Rows are points. The last column is the point's height on a tilted bowl or saddle (a function of degree 2), plus a little noise. Count its main directions that bend up, bend down and stay straight.

Points:
[[ -4  -5 -63   4]
 [-36 -37  25 -21]
 [ -9 -88  30 -75]
 [ -1 -48  -7 -27]
 [ 34 -15 -23 -46]
 [ -1 -18 -50  -5]
 [ -4 -72 -10 -41]
 [-18 -25 -18   1]
 [-58 -19  15  -2]
 [ 23  12  22  -5]
 [ 39  26 -19 -45]
 [-15   0   8  -5]
 [ 11 -52 -37 -33]
 [ 71  15 -20 -73]
 [-60  -2  19  -5]
 [  6  21  46  11]
 [-15  47 -30 -16]
 [-30   1  29  -9]]
Directions: 1 up, 2 down, 0 straight

Points, 27 rows:
[[  0 -19  35  -8 -25]
 [-35 -14  17  31 -24]
 [ 22   5 -18 -24  -1]
 [ 28 -28  22  21 -39]
 [ 40  49 -27   8 -29]
 [ 31  24   6  -9  -8]
 [  2 -61   8 -17 -28]
 [-18  10   5  11 -13]
 [ -4  20 -16  18 -16]
 [-20  45 -21  -5 -17]
 [-17 -27  15  38 -25]
 [-11 -35  -5  52 -29]
 [-34 -26  29  -6 -27]
 [-29  15 -40   5 -22]
 [ -9 -28 -57   3 -33]
 [ 11   2   4  -7  -5]
 [ -3 -50 -18 -29 -24]
 [ -1  32  27 -22 -15]
 [ 32  14 -21   3 -15]
 [-32   3 -18  -1 -11]
 [ 11  30  20  -6 -13]
 [-53  12  17  16 -35]
 [-45 -19  18  -1 -23]
 [-16 -55  29 -59 -63]
 [-95 -18  30 -29 -95]
 [ 22  -3 -16  19 -21]
 [  4   9 -34  30 -29]]
Directions: 0 up, 3 down, 1 straight

Points:
[[-25 -20  75  -9  40 -12  38]
 [ 39  -9  45  -3  43   2   5]
 [ 65  26  57   6   6 -16  26]
 [ 17  12 -50 -17 -35  21  47]
 [ 27 -55 -11  24 -39  39 -13]
 [ 22  69   2  -6 -17  63  88]
 [ 26 -12   4  45  39 -15   7]
 [ 36 -36   4 -21  16 -20 -10]
 [ 62  -2  12  10 -27 -12   4]
 [  0  -6 -11 -49 -18 -21  19]
 [ 35 -29 -46  23  15 -68  33]
 [-49 -14  39  43 -23 -13  24]
 [ 10 -28  35   7   0 -51  -8]
 [ -7  34  29  16   0 -36  25]
 [ 39  -4   2 -30 -36  20  22]
 [-64 -23 -15  -7 -19   3   9]
 [-31  -9   5 -14   6  41  17]
 [-34 -16  23 -17  -7  -1   9]
 [ 31 -29  28  34  47 -19 -11]
 [-50 -31  95   9  40 -11  84]
 [ -9  -7  -1 -49  -3 -15   9]
 [ 62 -47 -20  -2  -9  39   7]
 [ 31  -6 -37   2 -58  38  27]
 [-19  62   3 -40 -31 -14  13]
 [  2   1 -65  -7 -22   0  46]
 [ 17  -8  24  33  12   4  15]
 [-28 -14   0  45  80 -20  10]
 [ -1  73 -24  13 -47 -39  70]
 [-14   4 -24 -45 -57   3  24]
 [ 19   1  30  -8  34 -36  -8]
 [-13  12   5  38  19 -28  21]
 [ 22  30 -15 -33  -5 -49  25]
 [-61  18 -37  -2   9  52 -21]
 [  4   3 -11  15  12   0  14]
 [  3  58 -10  -2 -26 -11  41]
 [ -3  45 -31  22  -4  60  39]
 [ 68  27  30  15 -41 -29  29]
 [  3  30  -8  41 -42  -2  31]
 [-52   6  56 -14 -50  -5   1]
 [ -1  24 -25 -10   4  62  34]
 [-31 -51 -44 -57 -36  11  71]
 [  5 -25   3 -38 -43 -36  16]
 [ 39  48 -13 -78  10 -23  39]]
Directions: 3 up, 2 down, 1 straight

Points, 45 rows:
[[ 38  23  39  58 -56  29  20]
 [ 43  26   2 -79  30  57  67]
 [  0 -38  31  31  29   1  26]
 [  0   2  47 -29 -43 -50 -14]
 [ 39 -30  28  22 -12  -2  22]
 [  2  24  38 -15   9  40  24]
 [-12 -24 -29   1 -64  -3 -10]
 [ 44 -10  11 -34   3 -50  21]
 [-49  -6 -10 -13 -20  13 -23]
 [-66 -27 -14 -30 -23  -1 -25]
 [ 70 -16 -16 -17   3   9  43]
 [-45 -10  11  23  26 -15   5]
 [-28  44  13  43 -53  25  -7]
 [-26  -3  -4 -10  53 -57   4]
 [ -3 -51 -16   7   2  17   1]
 [ 26  26  47  39 -26 -17  13]
 [-29  39 -25   7  33 -10   6]
 [ 15  59   7  46 -15  23  26]
 [ 14 -25  35 -13  61  41  50]
 [ 79  19  52  49 -12  33  69]
 [ 23  32  -5 -19  23  -1  27]
 [ 14  36  21  14  39  72  51]
 [-27  62  50  10   7 -50  24]
 [  7  49  47  -9 -35  50  25]
 [ 63  22  70 -11  26  -2  95]
 [  3  55 -26   8 -25  15  17]
 [ 21  30  33  -5 -14 -27  14]
 [-19  27  38 -40 -34 -30 -16]
 [ -9  -7  58 -12  56 -70  57]
 [  2 -12 -15  45 -10  10  -4]
 [-35 -73  -2   3 -10 -82  12]
 [ 23  66 -25 -39   7   1  53]
 [ 60  29 -47  55  12 -16  38]
 [  6  -1 -16  28 -42  21  -3]
 [  8  19  37 -25  26   6  32]
 [-14  61  31 -23  17  24  47]
 [-37 -51  22  -9  47 -28  31]
 [ 32 -41  42  -2  17 -86  40]
 [ 33 -23   3   8  16  47  18]
 [-14 -64  12   2 -20  17   8]
 [-11  21 -19   5 -27 -18 -17]
 [ -4  18  32   0 -24  25  -3]
 [-53  71 -24  64  19 -18  21]
 [-17 -29  18 -29 -35   9 -20]
 [-13  31 -19 -28  29 -17   4]]
Directions: 3 up, 0 down, 3 straight
